Each row is a point. Two turns around zero, p and q, are shown by what they do to some points. Write where each new point lands after one turn and then the other. Backwards means that the second turn is done in reverse. Each puzzle has new turns, and all numbers are rounded.

Turn p:
-0.33 +0.11 => -0.34 -0.06
+0.04 -0.48 => +0.26 -0.41
+0.28 +0.37 => +0.08 +0.46
Turn q:
-0.48 +0.22 => -0.52 -0.08
+0.49 -0.07 => +0.45 +0.21
+0.13 -0.38 => +0.32 -0.25
-0.14 +0.23 => -0.24 +0.12
Where do these land?
p, then q: +0.58 -0.11 => +0.38 +0.45
q, then p: -0.47 +0.29 => -0.48 -0.27
p, then q: +0.12 -0.18 => +0.22 +0.02
q, then p: -0.23 +0.00 => -0.11 -0.20

Turn p:
+0.02 +0.29 -0.06 +0.40 => +0.12 +0.23 -0.33 +0.27
-0.11 -1.03 +0.22 -0.13 => -0.24 -0.86 +0.56 +0.16
+0.34 +0.01 -0.17 +0.11 => +0.33 -0.10 -0.18 -0.05
+0.30 +0.21 +0.31 -0.13 => +0.33 +0.26 +0.26 -0.06
-0.08 +0.34 -0.05 -0.18 => -0.07 +0.32 -0.06 -0.21
-0.47 +0.17 -0.25 -0.07 => -0.47 +0.15 -0.24 -0.11
Turn q:
+0.37 -0.69 +0.40 -0.08 => +0.39 -0.69 +0.12 -0.38
+0.42 +0.06 +0.01 -0.38 => +0.40 +0.15 -0.19 -0.32
-0.05 +0.12 -0.25 -0.29 => -0.10 +0.23 -0.28 -0.14
-0.34 +0.35 +0.01 -0.10 => -0.31 +0.37 +0.12 -0.02
-0.44 -0.18 -0.18 +0.49 => -0.46 -0.28 +0.05 +0.45
+0.05 +0.34 +0.01 +0.37 => +0.09 +0.21 +0.19 +0.41
Where do these land?
q, then p backwards: +0.04 +0.19 -0.28 +0.47 => -0.11 +0.00 +0.22 +0.52
p, then q: -0.12 -0.14 -0.24 +0.47 => -0.15 -0.26 -0.26 +0.39
q, then p: +0.04 -0.15 -0.24 -0.53 => -0.16 -0.08 -0.16 -0.55
q, then p: -0.04 +0.04 +0.81 -0.08 => +0.12 +0.21 +0.78 -0.01
q, then p: +0.27 -0.08 -0.03 +0.06 => +0.23 -0.16 -0.05 -0.03
p, then q backwards: -0.04 +0.21 +0.37 -0.67 => -0.23 +0.34 +0.60 -0.32
q, then p backwards: -0.14 -0.08 -0.39 +0.27 => -0.27 -0.10 -0.10 +0.40
